Each row is a point. To make a cloud, some directions were put in groups of two or more. Within a group, all points are equally far from the middle, so they leave a hole (a ring in 2 directions, a hollow ball in 3). The other directions are filled evenly. Then the cloud was stretched, turned, moved and blurred a little. Count the holes, and give their numbers of directions, smallest first.
In the rows, 128 means zero.

Cloud (13 x 2):
[[130 138]
 [136 125]
 [145 135]
 [114 110]
 [174 103]
 [141 243]
 [126  70]
 [150 128]
 [161 191]
 [173 133]
 [156 113]
 [ 96 147]
 [129  78]]
Holes: 0

Cloud (19 x 3):
[[ 96 157 157]
 [126 173 103]
 [124  93  74]
 [177 144 148]
 [108  68  87]
 [145 171 158]
 [187 104 100]
 [110  89  78]
 [132  79  82]
 [152 171 154]
 [113  91  78]
 [195 108  80]
 [189 113 108]
 [138 173 153]
 [140  92 149]
 [125  70 138]
 [ 82 127 181]
 [126 179 133]
 [137 180 143]]
Holes: 1 (2)

Cloud (19 x 3):
[[ 64  94 107]
 [116 149  72]
 [106 149 167]
 [177 158 111]
 [159 149 149]
 [144  88  98]
 [ 98 189 147]
 [ 84  72  89]
 [ 97 180  85]
 [146 185 159]
 [180 165 113]
 [168 181 145]
 [170 151 134]
 [175 159 126]
 [157 101 116]
 [ 82 114 169]
 [106 162 162]
 [121  60  94]
 [153  94 113]]
Holes: 1 (2)

Cloud (30 x 4):
[[145 164  91 159]
 [114 113 154 143]
 [102 106 156 148]
 [121 125 148 140]
 [ 94 197  89 170]
 [115  67 150 143]
 [139  87 170 132]
 [140  71 141  60]
 [156  53 139  74]
 [142  89 188 170]
 [194  66 144 162]
 [160  92 187 105]
 [101 125 166 104]
 [ 61 158 108  93]
 [185 130 166 105]
 [142 141  93 116]
 [171 141 138 117]
 [120 122 172  80]
 [ 75 174 169  83]
 [ 89 115 109  81]
 [184  64 124 164]
 [103 154 109 187]
 [135 145  94 160]
 [123  89 142 130]
 [141 143  86 161]
 [103  75 143 165]
 [ 78 166  93 129]
 [110 192  94 172]
 [148 182 116  79]
 [177  85 155 122]]
Holes: 0

Cloud (31 x 4):
[[163 164 105 107]
 [ 59 127 137 151]
 [ 66 125  96 124]
 [196 127 138 113]
 [145 139 166 199]
 [104 136 171 192]
 [123  90 175 164]
 [189  97 165 162]
 [142  86 170 130]
 [142  93  85 100]
 [ 81 177 109 131]
 [126  83  86 155]
 [173 111 182 158]
 [ 70 153 158 162]
 [197 121 160 136]
 [151  93 170 121]
 [ 98 149  77 163]
 [143 150 145  91]
 [135  82 160 122]
 [192 119  94 162]
 [ 98 115  74 111]
 [ 97 186 126 149]
 [112 179 117 174]
 [ 65 139 157 159]
 [ 91  89 145 166]
 [128  86 149 189]
 [181 123 159 110]
 [173 100  93 177]
 [166 135  69 137]
 [158  68 122 129]
 [178 142 116 186]]
Holes: 1 (4)

Cloud (46 x 6):
[[ 70 128 170 107 115 140]
 [144  77 118 173 140  64]
 [111  92  78 113 166 114]
 [117  66 121 107 157 115]
 [146 141 151 135  82 153]
 [135 104 157 147 172 145]
 [115  89 148 148 100  79]
 [ 94 158 125 171 148 136]
 [122 159  58 150 148 141]
 [118  63  93 172 140  76]
 [131 167 119  73 122  55]
 [156 148 140 165 124  79]
 [101  71  95 104 111 157]
 [136 152 138 149  93  83]
 [102 153 124 127  88  68]
 [ 93  87 145 183 162 108]
 [149 154  46 140  93  93]
 [150  89 101 178 147 162]
 [114  62  84 172 143  81]
 [177  95  65 156 105 105]
 [ 99  62  73 154 113  96]
 [180 151 172 108 142 126]
 [168 164 170  88 116 117]
 [172 116  80  86 120 165]
 [163 152  68  77  84 138]
 [137 164 102  89 145  45]
 [108 101 176 103 109  78]
 [ 94  73  76 111  99 106]
 [146 156  51 129  82 104]
 [173 150 157 144 156 128]
 [125 167  90 141  95  71]
 [183 118  45 152 125  96]
 [153 166 160  90  88 117]
 [ 89  56  91 150 108 130]
 [ 61 126 161 110 108 101]
 [177 166  54 131 140  95]
 [ 93  74  54 168 140 112]
 [ 90 121 181  99 145  77]
 [170  97 135 101 133 171]
 [115 155  82  81 104 165]
 [123 152  98  79 138  50]
 [139 170  71 114  73 117]
 [118 124  78  74 103  71]
 [107 172 103 151  95 159]
 [154  92 139 123 158 160]
 [ 92  58  96 160 112 149]]
Holes: 3 (2, 2, 2)

Cloud (82 x 8):
[[133 160 160 100  82 162 139 152]
 [ 69 115 134 101 122 177 179 179]
 [155 181 172 140 146 135 105 149]
 [ 96 132 135 113  56 117 103  97]
 [124 100 144 139  31 103 101 131]
 [ 76 100 136 119  98 172 140 208]
 [187 177  85  62 193 133 148 146]
 [ 93 110 131 161 137 205 140 112]
 [161 123 124 116  73 128  94 184]
 [ 86 128 112 117 132  93 139 103]
 [133 136 212 119  59  94 142 162]
 [181 155 139  78  88  70 141 172]
 [189 144 108  98  97 171 130 188]
 [138 190 147  80 147 123 110 163]
 [157 142 105  66  91 114  83 125]
 [ 89 138 198 112  77 165 146 141]
 [ 82 149 196 164 113  87 106 172]
 [168 166 132 132  61 102 160 167]
 [151 126 185 129 125 143  89  55]
 [ 99  91 208 141 118 111  92 135]
 [115  84 172 155 116 148 137 109]
 [152 194  99  93 135 150 118  86]
 [ 94 136 133 121  82 194 197  99]
 [ 78 147 134 147 171 121  78 156]
 [113  60 148 151  78 117 153 127]
 [179 171  36  89 145 142 167  99]
 [ 94 104 155 138  35 144 169 182]
 [ 94 175  95  85 131 180 138 175]
 [104 164  89  98  95 112 140 133]
 [130  90 145 139 100 163 175 159]
 [178 137  86 141 148 106 140  73]
 [126 155 180  94 184 142  81  64]
 [ 86 138 153 137 136 211  86 146]
 [ 58 147 126 163 160 150  99 145]
 [148 114  89 105 168 174 168 197]
 [182 119 135  96 111 162  97 183]
 [171 123 132  78  73 155 170 161]
 [ 93  83 117 151  87 155 144 141]
 [125 101 192 117  97 143 120 180]
 [176 171 116 112 177 130  61  95]
 [111 130 176  84 129  85  53 121]
 [165 122 176 121 139 143  83  73]
 [ 65  82 202 138  56 109 121  70]
 [ 45 144  96 125 112 140 130 101]
 [133  91  82 101 101  88 179 110]
 [196 177 124  99  93 131 143 163]
 [117 100 176 151 105  59 112 155]
 [147 134  65 122 100 181 158  56]
 [122 143 123 163 113  97 119 153]
 [173 108 107  85 129 111 176  91]
 [160 157 122  94 151  93  76 103]
 [101 113 134  77 150 156 154 111]
 [113 150 100  81 162  98 120 129]
 [168 109 111  76 190 148 112  95]
 [ 55 147 127 163 157 150  98 152]
 [139 146 133 122 140  92  59 162]
 [108 128 152 177 158 128 132  78]
 [ 82 149  88  93 124 115 164 162]
 [ 76 130 178 117 166 151 158 172]
 [ 83 124 125 106  91 140  74 121]
 [135 125  83 135 111 108 159 204]
 [102 129  77  89 113 120 190 186]
 [ 98 134 140 121  88 149  95 207]
 [ 91 162  87 132 117 170 190  82]
 [ 81 126 132 152  75 165 143 177]
 [105 136  72 134 155 194 128  78]
 [ 87 143 105 139 167 190 147 179]
 [ 87 144 143 129  77 120  78  94]
 [104 131  79 120 203 180 116  98]
 [130 181 117  75 149 106 110 138]
 [203 186  87  61 139 113 130 140]
 [101 127 189 117 126  76  62 108]
 [134 129 190 119 126 123  86  59]
 [112  73  85 132 107 114 147 154]
 [181 186 113 110  92 118 165 132]
 [ 78 112 185 124 128 142 176 163]
 [171 168  72  92 139 104 148 100]
 [126 140 161  78 133 164  87  84]
 [131  83 174 148  68 138 130 129]
 [180 123 176  87  91  88 146 186]
 [111 118 104 123  48 109 107 112]
 [ 80 138  92  79 114 183 153 141]]
Holes: 2 (2, 3)

Cloud (77 x 8):
[[ 53  74 130 157  66 160 154 164]
 [ 72 141 146 186 147 132 130 149]
 [115 175 197  92 132 105 124 133]
 [ 99 145 148 104 168  93 123 139]
 [135 100 160 151 207 146  85 205]
 [148 110 169  94 136 146  68 129]
 [118 155 149 126 127 108  88 151]
 [148 135 158 129 132 163 105 149]
 [154 110 135  92  42 115 185 147]
 [160 156 147  92  67 148 242 142]
 [ 72 107  94  95  60 155 157 217]
 [144 139 171 119 124 122  97 147]
 [111 115 130 150 162 129 148 212]
 [122 107 168 111 168 123 104 212]
 [ 97  97 141 121 101  92 222 153]
 [141  92 138 155 126 136 166 160]
 [112 132 148  62 213 147 134 142]
 [ 81 147 125  83  89 113 124 134]
 [110 157 210 123 104 131 207 174]
 [123 156 160  71  96 105  78 166]
 [137  73 112 118  13  66 172 173]
 [ 57 147  85 102  95 108 168 148]
 [158 112 160  56  72  94 108 185]
 [ 80  51 132 164  93 124 129 147]
 [ 86 122 115 160 160  95 203 168]
 [138 165  69  90 118 139 152 173]
 [151  87  90 112 107 165 144 192]
 [151  56  97 103 164 127  79 158]
 [144 156 147 100 162 110  95 108]
 [177 130 178 142 161 157 212 139]
 [129  80 160 146  96 108  77 151]
 [143 155 160 122 197 136 189 150]
 [111  90 136 124 202  86 117 129]
 [115  91 207 120 153  74 121 101]
 [148 140 146 117  96 158 219 142]
 [114 151 135  82 148 130 151 168]
 [152  79 138 124 143  78 172 141]
 [ 47 155 161 166 115 165 166 161]
 [133 155 129  96 150 176 162 119]
 [ 87 119 159 183 187 140 162 131]
 [164 166 123 124 160 119  88 223]
 [ 97 130 112 121  50 172 132 192]
 [136 162 133 173  83  92  66 179]
 [171 130 164 117 154  73 137 122]
 [142 117 116 141 129  93 115 179]
 [117 136 131 145 144 140 145 176]
 [122 107 109 101  34  96 121 180]
 [145 144 114  91  93 143 155 143]
 [111  75 124 117 131  66 154 138]
 [ 89 177 133 114 103 114 133 142]
 [139 155 109 133 102  72 101 135]
 [ 76  99 156  83  69  96 151 147]
 [124 177 158 106 178 129 143 162]
 [158 113 139 139 106 102 156 173]
 [119 104 138  64 137 124 156 191]
 [108 193 175  95 164 138 110 138]
 [120 146  66 120 156  87 130 136]
 [123 138 145  81  23 127 191 127]
 [110 149 159 144 154 114  83  90]
 [121 113  83 169  85 124 155 176]
 [154 126 134 126 102 106 201 152]
 [ 91 100 102 172 153 186 154 171]
 [109 181 157 120 175 125 103 139]
 [151 112 188 140  97 163 117 131]
 [136 125 192 135 166  87 127 162]
 [151 126 157  83  89 115  92 156]
 [166 181 159 136 145 126  59 178]
 [108 114 146 122 101 190 154 151]
 [ 97 131 182  63 113 107 141 129]
 [ 80  53 131 116 131 122  71 126]
 [ 89 123 116  84 116  88  87 135]
 [ 83  96 163 151 177 106 130 106]
 [145  84 132 109 193 132 110 208]
 [111 106 129 162 141 106 175 193]
 [134  90 142  67 147 151 155 148]
 [ 60  96  96 121 123 176 197 134]
 [111 111 150 178 128  98 236 209]]
Holes: 0

Cloud (88 x 9):
[[112 103  85  86 102 131  58 105 144]
 [ 73  98 108 133 139  74 162  70 153]
 [ 84  92 176 153 130 147 152  84 176]
 [ 65 109 118  68 128  80 173 132 133]
 [146 150 114 143  84 159  57  88 131]
 [119 111  87 100 103 143  67 103 228]
 [178  47  76 148 104 103 114 152 131]
 [ 80  37 124 110 131 149 118 170 150]
 [176 120  74 134  84 115  64  95 141]
 [146 150  93 144  92 108 172  72 169]
 [186 136 103 188 120 134 176 143 117]
 [115 135 140 121  69 128  75 120 121]
 [144 191 100 136  94  91 141 153 103]
 [206 104 128 161 119 167 125 169 149]
 [131 116 123 112 128 138 131  79 230]
 [182 139 117 100 113 103 151 158 191]
 [ 79 156  92 168 129 141 160  98 110]
 [153 104 150 135 113 205 107 154  63]
 [167 192 133 103 120 103 123 134 155]
 [144  86 120 150  58 106 149 157 151]
 [157 174  70 129 160  74 162 112 136]
 [115 161 127 167 172 101 154 148  84]
 [ 66 183 118  96 134 106 164 145  90]
 [107  99  86 104 116  82  87 173 140]
 [174  82 139 108 114 175 121 175 148]
 [167  93 112 155 150 171 108 191  86]
 [102 159 127 150 208 135 136 120 138]
 [167 115  65 109 115 181 146 172 100]
 [119 173  82 107  80 169 112 132 104]
 [ 75 163 152 141 143 185 181 108 116]
 [126 187 134 108 129 174 150 177 134]
 [141  87  49 106 105 166 143 158 148]
 [136 118 145 159  92 151  96 116  48]
 [ 98  93  78 100 168 112 186 145 169]
 [108  83 145 130 164 168 116 190  97]
 [144 114  90  86 134 124 121 191 194]
 [125 139 105 126 152 108 230 159 128]
 [104 117 115 105  92 116  94  58 159]
 [180 135 136 174 101 174  79 135 165]
 [104 102  72 112 131 150 187 168 140]
 [188 174  78 134 129  97 121 134 117]
 [104 112  47  85 108 120  70 127 196]
 [103  81 114 131  73 165 157 150 131]
 [ 94  85 115 184 124 155  64 131 148]
 [133 142  40  71 118 111 112 154 139]
 [117 161 109  77 132 109 155  76 220]
 [150 125 126  99 137 200 161 170 140]
 [176 103  74 137  88 112 108  86 194]
 [147 115  68 156 110 109  63  94 131]
 [133 123 128 136 206 154 164 167 136]
 [106 117  83  94 155 150 118  93 114]
 [ 51 161  86 137 130 132 137 109 115]
 [ 79  68 138 112  79 124 105 107 174]
 [152 178  94 154  64  97 105  98 154]
 [140 109  50 142 113 172  90 109 117]
 [169 121 102 160 114 151 174 194  91]
 [147 190 110  90 103  91 173 135 104]
 [189 145 100 187 131 154 118 156 106]
 [129 118 106 113  59 118 101  75 170]
 [104 120 148 142 165 207 114  94 135]
 [127  45  84  91 123 143 114 141 124]
 [ 87 148 137 124 189  70 131 112 184]
 [110 113  81 149  71  92  78 155 159]
 [ 77 157 132 109 115  93 137  46 162]
 [129 207 161 120 125 108 150 135 116]
 [136 203  73  85 129  81 180 140 139]
 [137 169 165 178  92 138 116 121 147]
 [ 78 134  95  96 173 121 138 161 209]
 [ 99 117 124 143 113 113 109 189 124]
 [168 202 101 116 164 136 150 142 108]
 [ 86 120 140 136  96 178 144 118 189]
 [155 115 153 151 132 154 131  90 209]
 [ 37 149 131 100 109 113 117  89 169]
 [139 141  49 134  63  99  98  94 188]
 [134  97 105  93 184 119 174 142 104]
 [129 105 113 108 163  46 153 136 166]
 [ 86 129  95  84 108  62 159 158 121]
 [131  98 187 195 145 140 158 119  91]
 [140 172 134 153  94  86 139 117 202]
 [ 91  84  61 107 123 118 128 129 224]
 [111 129 191 153 169 134 208 100 125]
 [159  86  55 128  63 162 128 145 143]
 [147 194 135  81 148 100 145 114 122]
 [ 68 216 136 117 145  88 172  98 177]
 [ 53 189 166 112 181  99 162 104 128]
 [109  95 179 151 164  92 178 144 149]
 [113 142 111  69 112 141  85 124 123]
 [131  73 131 184  87 133 142 134  59]]
Holes: 3 (3, 3, 3)

Cloud (101 x 9):
[[213 163 161 147 130 136 144 127  95]
 [131 157 224 177 108 123 178 144 131]
 [164 183 172 104 130 118 132 157  92]
 [149 102 149 139 101 136 125  78 126]
 [107 163 153  86 172 159  36 188 169]
 [174 107 157 128 161 108 113 103 106]
 [102 118 155 174 103 154  75 211 158]
 [110 134 109 181  80 184 114 115  96]
 [ 75 156  95  72 112 118 130 117 112]
 [ 76 115 191 111 133 116 110 144 172]
 [ 77 196 124 124  43 134 135 116  77]
 [ 81 154 121 182 139 183  92 194 142]
 [174 155 106 131 107 128 148 195 162]
 [ 86 158 155 182 105 137 192 193 157]
 [ 98 114 200 194 106 138 162 149 201]
 [130 109 151 132  68 119 215  98  94]
 [ 39 215 151 125 148 145 191 138 117]
 [182 116 135 105 124  89  72 185 131]
 [185  73  61 103 120 152 121 130 133]
 [118 150 122 154 112 197 125 135 154]
 [101 137 141 164 101 151 146 168 194]
 [155  93 206 164  95 129 129 160 136]
 [103 137 147 105 171  74 167  99 172]
 [ 70 146 162 200 106 138 122  77 138]
 [ 84 104  90 121 115 111 134 141 140]
 [193 159 152 177 141 158  78 151 122]
 [207 164 152 199 106  86 145 174 131]
 [ 63 172 135 135 125 173 117 177 104]
 [163 129 120  86 122  82 191 122  97]
 [167  80 101 170 133 109 147  70 117]
 [166  95  70 130  89 163 105 147 156]
 [102 145 147 141  73 143 163  83 118]
 [ 81 136  80 164  74 165 116 141  44]
 [156  86  70 130 121 117 157 176  84]
 [114 125 158 186 160 115 125 198 134]
 [142  92 131 203  80 182  88 196 125]
 [154 116 158 209 168 175  40 134 162]
 [117 160 117 114 126 132 127 145 100]
 [105 111 165 164 149 210  77 136 161]
 [202 165 163 109  70 140 122 131 132]
 [132 158 153 171 184 119 144 142 204]
 [196 116 186 174 116 112 195 128 138]
 [ 80 154 195 127 119 106 106 145 101]
 [123  99  68 119 143  98 121 117 117]
 [ 68 206 152 146 120 173 174 172 142]
 [140 104 110 119 123  67 137 141 134]
 [142 123 191 133  84  99 153 168 171]
 [143  97  73 125  95 120 103 187  93]
 [ 90 151 119 100 177  91 110 104  56]
 [ 92  93 163 122  95 120 124  80 142]
 [109 151 162  94  76  62 156 115  58]
 [115 104 118 144 139  82 164 109 155]
 [197 125 101 107  92 147 135 197 156]
 [154  80 149 167  94  83 185 123 176]
 [ 55 143 172 115 103 120 115 132 178]
 [177 210 167  92 139 109 113 172  90]
 [143  94 155 160  96  96 187  71 100]
 [182 133 148 184  95 171  91 139 159]
 [177  97  80 157  74 129 130 145 136]
 [ 79 172 139 139 144 197 125 125 116]
 [102 141 134 146 140 201  42 149 138]
 [112 169 138 181  91 149  99 130 130]
 [128 150 122 103 118 172  77 124 108]
 [200 169 189 116 102 113 122 125 157]
 [197 134 158 167 125  93 182 133 110]
 [134 119  59 138 178 153 124 129  99]
 [191 128 121 164  78  70 141 117  68]
 [108 157 177 123 146 102 141 102 157]
 [116 166 132 125 152  69 154  82  97]
 [158 149 158 146  85 143 158 112 108]
 [157  63 130 200  72 139 190 106 154]
 [ 85 148 161 122 130  69 162  87  92]
 [139  53 126 197 107 130 141 128 151]
 [105 181 163 149 123  89 151 151 109]
 [180 121 169  96 113  82 125 187 169]
 [152  94 126 168 103 157 170 186 129]
 [102 141 171  96 117 179  34 124 131]
 [170 144 156 177  94 166 169 165 117]
 [ 76 167 120 151 143 144 138 153 114]
 [109 146 104 163 170 138 152 142  99]
 [ 91 134 146  82 174 169 136 107 160]
 [169  93 139 145 131 123 108  59 155]
 [125 166  62 102 113 126 151 112 106]
 [ 55 105 122 190 105 133  62 135 102]
 [103 130 167  94 110 144 130  48 154]
 [168 152  84 130 103 158 105 143  84]
 [152 117 148 161 160 137 142 194 136]
 [111 115 129 146 100 142 132 203 165]
 [ 82  80 109 167 117 107  54 126 118]
 [125 181 147 194 169  99 132 179  81]
 [130 225  81  68 113 119 150 151  89]
 [149 112  94 163  71 171  96 128  51]
 [108 145 102  96 200 125 166 159 201]
 [104 163 132 111 130 108  68  80  70]
 [182 171  90 132 161 165 124 126  92]
 [ 97 173 115  88 161 142  82 149  80]
 [145 143 149 131 184 116  86 107  91]
 [ 86 130 160 107 149 133 127 145 183]
 [168 121 112 130 139  81 146  88  61]
 [168 133 123 155 141 190  87 147 166]
 [180 151 110 140 142 134 140 113 136]]
Holes: 0

Cloud (102 x 9):
[[168 101  79 129 148 128 105 147 203]
 [178 151 112  54 173 128 125 151 107]
 [118 143 180 100  37 109 137 152 130]
 [174  64 171  78 128 111 144 140 107]
 [137 167 164 104 186 148 143 137 156]
 [196 127  63  96  91 123 188 132 154]
 [186 129  59 162  72  82 136 152  99]
 [114 108  96 163 111 158 187 142 144]
 [122 112 102 129 179 138 105 129 203]
 [103  87 120 121  78 115 129 148  53]
 [123 111 150  79  79 164 138 102 142]
 [156 139 150 131  46 121  94 160  82]
 [124  83 196 139 110 122 112 145 110]
 [110 171 118 155 115  99 130 112  91]
 [143 109 107 100 157  50 144 162 129]
 [ 96 101 150  74 112 119  85 179  80]
 [112  74 172  81 152 162 116 116 113]
 [119  90 115 143  95 108 106 104 181]
 [110 115 167 143 161 115 171 128 149]
 [152 194 102 179 143  90 133 130 180]
 [228 129 119 106 180 158 139 134 113]
 [160 116  90 122 189  95  40 136 159]
 [129 152 113  55 147 153 111 111  91]
 [166  95 124  56 197 104  94 157 160]
 [153 136 108 107 123  94  98 112  70]
 [182  77 105 136 157 141 129 123 193]
 [157  56 134  78 129  88 106 140  93]
 [167 141 201 131 150 119 162 123 134]
 [131  87 176 133  60 125  92 145 116]
 [187 110  75  87 122 143  77 144 100]
 [ 98  96 103 137 119 132 106  97 175]
 [219 105  95 154  96 169 162 158 125]
 [112 166 113 129  98 101 102  79 172]
 [172 157  88 165  24  99 118 157 125]
 [156 128 101 128 138 142 176 124 204]
 [117  88  49 108  98 115 116 108 154]
 [125  99  89 153  94 179 187 143 119]
 [172 127  54 155 151  96 108  97 128]
 [110  88  99 135 143 122 158 140  79]
 [162 165 164 186 152 133 146 133 133]
 [105 185 132 105 181 136  90 112 139]
 [157 137  73 155 140 101  54 131 189]
 [115 143 134 126 141 137 157  77 150]
 [117 118 137 131  30 109 168 157 139]
 [175 122 191 103 174 102 159 134 121]
 [235 114 103 145 130 154 122 118 152]
 [160 115 124  99 117 168  79 158 106]
 [137 121 164  38 105 103  91 122  84]
 [178  99 100 127 192 113  55 120 164]
 [126 192 139 149  67 137 145 140 144]
 [ 71 126 130 117  97 122  91 129 176]
 [160 154  43 129  60 120  84 148 137]
 [132 156 134 147 171 100 103  85 124]
 [249 132 106 136 140 148 154 140 140]
 [130 121  71 145 119  71 123 164 181]
 [122 143 101 187 151 157 147 150 143]
 [149  74 120  53 195 131  88 150 117]
 [195  71 111 114 164 129 111 135  93]
 [183 165  48 136  71 146 187 143 112]
 [ 90 156 110  95 147  52 105 140 145]
 [162 100  24 146  79 150 175 152 127]
 [104 137 147  74 198 148 116  96 149]
 [132  93 139  43 195 117 113 111 108]
 [125 104  57 162 169 153 144 108 136]
 [169 140  40 114  68 158 107 124 121]
 [142  88 183 105  59  92 113 141 142]
 [164 107  73 135  98  66 106 183 118]
 [174 112 126 139 112 107 177 151 189]
 [153  87  83 128  67 110 172 121 158]
 [116 111 163 156  75 102 136 153 164]
 [139  65 158  76 187 105  74 125 122]
 [181 140 142  82 118  65  70 119 135]
 [135 107 109 165 158 174 112 100 161]
 [123 180  88 125 107  53  89 118 137]
 [178  88 170 123 151 129 170 132 166]
 [220 158 134 152 114 144 171 145 160]
 [193 135 115 170 135 169 135 158 163]
 [136  81 173 149  79 127 114 130 139]
 [225 134  66 150 195 120 116 151 166]
 [ 94 123  87 105 129 138 183 151 117]
 [139  65 175  85 123 153 103 126 120]
 [174 162 146 182 124 166 168 141 132]
 [200 106 120 175 182  97 127 147 135]
 [140 174 172  96 115 142 130 157 104]
 [171  89  45  86 111 121 157 138 161]
 [134 111 171  69 174 136 127 171 129]
 [148  73  85 104  87 180 162 142  89]
 [135 141 156 160 165 102  95 118  97]
 [167  99  75 173 107 134 109 103 178]
 [189  96  41 170 136  96 154 149 156]
 [158  86 167 156 105 143 156 161 119]
 [ 61 136 147 131  75  93 138 129 137]
 [167 141 181 117 144 156 112  90 140]
 [181 144 159  71 183 157 141 142 132]
 [160  94 163  60 161 117 150 122  90]
 [149 131 123 150 118 153  69 134 174]
 [155 170  52 108  58 136 100 132 130]
 [219 143 103 161 151 121 141  93 185]
 [161 123  45 172 163  99 148 147 118]
 [148 147  89 116  50 147 152  91 111]
 [158 161  94 182  80  97  85 147 176]
 [176 161 112 117 207 130 154 140 107]]
Holes: 3 (2, 3, 4)
